Each point is reached from the start by the listed moves, each made once or not at all, plus a little noise. Say if it took an odd or an even number of moves. Then give how often each move was made.
(in the rows, 128 means zero)

Moves:
(1): [162 155 105 132 162]
(2): [137 157 135 124 106]
Start: [140 124 105 127 123]
Points:
[172 151  81 131 156] -> odd (1, 0)
[184 179  90 126 135] -> even (1, 1)
[151 152 113 123 100] -> odd (0, 1)

Moves:
(1): [161 113 114 132 118 130 126 124 110 125 109 125]
(2): [146 167 152 112 111 132 100 119 131 106 121 139]
(3): [124 110 167 140 159 133 128 132  99 113 135 120]
(4): [126 122 119 158 112 127 117 134 148 123 126 124]
(5): [115 154 114 157 159  98 104 129  93 142 102 140]
(6): [116 113 128 132 133 171 108 119 114 114 119 124]
(7): [149 142 122 139 127 143 181 123 121 126 132 144]
(8): [130 132  97 101 144 140 119 174 129 120 126 125]
(9): [133 149 118 131 154 143 144 124 158 108  85 125]
Start: [122 132 113 125 145 131 100 118 106 124 143 124]
Points:
[145 185 117 142 139 149  75 108 156  78  94 127] -> odd (0, 1, 0, 1, 0, 0, 0, 0, 1)
[161 142 111 137 181 212  43 147  98  40  69 112] -> odd (1, 1, 1, 1, 0, 1, 0, 1, 1)
[141 132 111 121 189 166 142 164  71 100 152 129] -> odd (0, 0, 1, 0, 0, 0, 1, 1, 0)
[145 146  52 131 184 116  65 161  53 127  97 130] -> odd (1, 0, 0, 0, 1, 0, 0, 1, 0)

Moves:
(1): [154 128 118 135 131 122 127 137 134 126 136 133 122 127 132 124 140 130
 127 131 129]
(2): [116 145 130 120 138 121 134 117 140 130 132 129 116 129 123 143 135 114
 116 141 137]
(3): [133 131 151 125 126 112 131 128 115 147 118 125 122 122 134 129 129 113
 118 125 123]
(4): [125 137 129 179 114 130 154 135 154 129 116 169 131 129 115 131 115 114
 125 116 139]
(5): [121 115 132 137 164 124 132 144 136 135 133 130 139  98 137 133 114  99
 134 127 124]
(6): [146 133 127 126 128 162 124 124 133 129 118 129 147 135 153 117 121 126
 113 135 127]
(7): [129 119 131 135 141 144 162 130 102 118 117 152 126 151 146 131 124 125
 125 156 138]
(8): [121 133 139 128 126 119 121 146 124 136 137 130 139 142 132 119 136 132
 115 144 132]
(9): [120 123 130 120 109 125 143 146 155 113 137 149 126  91 119 132 129 135
 127 122 132]
(10): [148 138 109 116 124 137 130 140 134 137 117 117 137 136 125 140  92 147
 146 128 128]
(11): [119 112 151 137 114 148 144 119 130 128 171 124 129 140 123 137 124 139
 132 136 120]
(12): [105  98 133 111 119 144 135 119 138 154 137 181 141 146 143 127 125 125
 137 122 150]
(13): [119 131 134 127 132 119 139 134 106 123 126 139 154 131 126 160 129 103
 134  99 140]
(14): [128 112 122 139 137 103 139 112 149 117 119 101 131 142 127 128 125 126
 112 130 134]
(15): [137 127 115 145 118 101 125 120 128 132 113 140 128 130 162 143 120 132
 121 135 102]
(16): [115 111 120 121 125 139 110 158 145 127 113 117 104 138 132 153 128 122
 116 108 115]
(17): [110 115 115 117 124 140 137 141 145 151 133 112 130 110 125 121 165 140
 149 124 122]
(18): [137 117 131 122 161 137 131 119 132 131 126 145 138 138 108 122 144 151
  92 139 100]
(19): [134 133 141 125 132 132 111 132 139 120 113 124 133 131 136 141 124 134
 159 128 120]
(20): [137 121 118 136 111 119 110 120 140 123 119 131 128 120 121 149 131 132
 109 143 139]
Start: [123 105 135 113 115 100 117 117 143 112 106 138 125 109 112 141 133 142
 137 126 130]
Points:
[101  48 155  96 122  81 136 116 196 174 109 167 130 196 139 204 112 163
  61 156  88] -> even (0, 1, 1, 0, 0, 0, 0, 1, 0, 1, 1, 1, 0, 1, 1, 1, 0, 1, 0, 0)
[ 80  41 177 109  89  83 110 140 232 142 111 207 110  75 164 248 112 108
 127 133 111] -> even (0, 1, 1, 0, 1, 0, 0, 0, 1, 0, 1, 1, 0, 0, 1, 1, 0, 0, 1, 1)
[143  61 160 122  81 140 158 161 154  95 112 186 132 111 146 220 137 117
  85 130 140] -> odd (1, 0, 1, 0, 0, 1, 1, 0, 1, 0, 1, 0, 1, 0, 0, 1, 0, 0, 0, 1)
[139  60 158 104 192  69 156 130 169 145  73 212 188 157 136 222 117 111
  95 176 161] -> odd (1, 1, 1, 0, 1, 0, 1, 1, 0, 1, 0, 1, 1, 1, 0, 0, 0, 1, 1, 1)
[ 72  33 143 178 112 134 207 130 181 166 135 249 151 115 167 167 125 120
 163 147 128] -> odd (0, 0, 0, 1, 1, 0, 1, 0, 0, 0, 1, 1, 0, 0, 1, 0, 1, 0, 0, 0)

Moves:
(1): [139 142 127 123 125 130 112 116 124 111 127 120 116 132 115 131 126 132
 129 117 130 129 108 136 137 139 135]
(2): [131 144 142 131 121 131 134 138 127 121 121 119 129 113 127 123 140 123
 128 126 122 125 152 135 125 113 126]
(3): [102 102 143  99 136 125 133 129 132 118 121 121 128 145 150 113 125 149
 161 112 128 108 132 130 122 126 138]
(4): [136 141 132 138 127 119 130 122 131 137 125 142 120 126 132 130 131 121
 123 120 124 111 115 110 138 128 120]
(5): [126 147 128 134 136 142 121 140 123 131 116 162 130 133 128 135 129 121
 106 109 140 129 125 108 124 124 130]
(6): [119 131 132 141 139 152 115 136 131 115 129 133 138 140 108 133 108 122
 122 121 137 121 158 144 163 127 123]
(7): [123 130 138 126 137 119 137 122 135 129 126 120 136 119 135 121 125 122
 110 129 142 119 138 135 136 104 137]
(8): [138 131 115 134 105 122 111 143 121 140 121 115 136 165 127 125 124 132
 125 107 117 122 134 124 134 110 129]
(9): [141 123 139 119 156 122 103 136 148 123 121 127 134 146 110 112 118 104
 135 124 114  99 121 106 119 121 117]
(10): [117 124 151 131 133 150 100 130 118 170 143 116 120 130 126 115 149 134
 112 129 116 125 113 152 132 144 112]
(11): [121 133 127 122 118 140 123 102 155 128 150 141 121 121  86 137 144 146
 117  92 143 113 135 138 129 132 126]
(12): [126 121 137 118 112 139 141 119 131 136 109 152 134 130 125 123 123 134
 118 128 117 122 125 122 128 125 129]
(13): [140 119 151 134 141 134 133 123 114 140 115 110 144 117 133 134 143 154
 154 119  98 121 131 124 125 113 125]
(14): [128 136 124 125 132 141 123 121 115 118 131 149 119 126 119 129 150 127
 145 138 135 119 128 139 118 110 125]
(15): [123 122 122 120 107 123 123 140 150 138 113 112 114 124 124 160 144 129
 144 139 143 117 140 107 147 128 110]
(16): [130 155 143 104 114 134 125 145 147 133 141 137 120 132 114 169 119 124
 145 130 147 141 125 128 136 121 149]
(17): [146 109 124 132 125 135 141 141 110 112 140 129 122 141 139 139 147 119
 126 112 116 149 121 129 118  96 144]
(18): [131 130 108 118 133 131 146 147 138 125 121 132 131 123 119 118 137 134
 122 147 121 118 113 134 141 126 126]
(19): [158 124 128 110 146 147 131 129 134 136 133 139 149 127 134 117 148 113
 145 130 127 127 146 120 133 137 137]
(20): [136 124 152 164 121 138 121 124 145 108 141 136 119 150 143 125 142 140
 128 145 145 124 136 112 142 151 133]
(21): [123 113 120 150 150 110 122 122 153 144  98 136 112 140 146 141 152 127
 122 117 145 123 120 161 126 114 136]
(22): [151 124 118 123 137 132 130 128 143 129 149 119 132 130 145 126 139 134
 120 127 129 138 126 141 143 107 105]
(23): [129 123 120 112 136 130 124 129 128 130 128 136 115 136 135 126 114 149
 113 123 127 133 150 124 135 138 133]
(24): [128 117 144 130 122 132 126 131 129 121 134 132 139 126 143 159 128 131
 110 125 125 113 127 128 119 132 139]
Start: [115 143 123 120 123 115 115 114 105 120 119 103 135 118 144 118 123 143
 108 138 128 121 145 125 140 131 130]
Points:
[154  86 152 104 170 185  96 118 173 128 107 148  89 187 193 120 232 182
 105 125 162  59 162 172 249  81 123] -> even (1, 0, 1, 1, 0, 1, 1, 0, 0, 1, 0, 1, 0, 1, 1, 0, 1, 1, 1, 1, 1, 1, 1, 0)
[136  68 203 123 126 160 132 119 148  98 116 108 136 167 217 167 156 213
  99 101 121  59 207  94 223  74 131] -> even (0, 0, 1, 1, 0, 1, 1, 0, 0, 0, 0, 1, 1, 0, 1, 0, 1, 0, 0, 1, 0, 1, 1, 1)
[144  66 248 114 214 176  62 146 165 136 128 110 145 207 200 155 177 168
 123  91 126  60 196 151 183  91 193] -> odd (0, 0, 1, 0, 0, 1, 1, 0, 1, 1, 0, 0, 1, 0, 0, 1, 1, 0, 1, 1, 1, 0, 1, 1)
[191 152 161 119 156 145  98 190 204 108  89 178 106 172 169 207 211 120
  87 119 160  67 174  66 180  92 163] -> odd (0, 1, 0, 1, 1, 0, 0, 0, 1, 0, 0, 0, 0, 0, 1, 1, 1, 1, 1, 1, 1, 0, 1, 1)
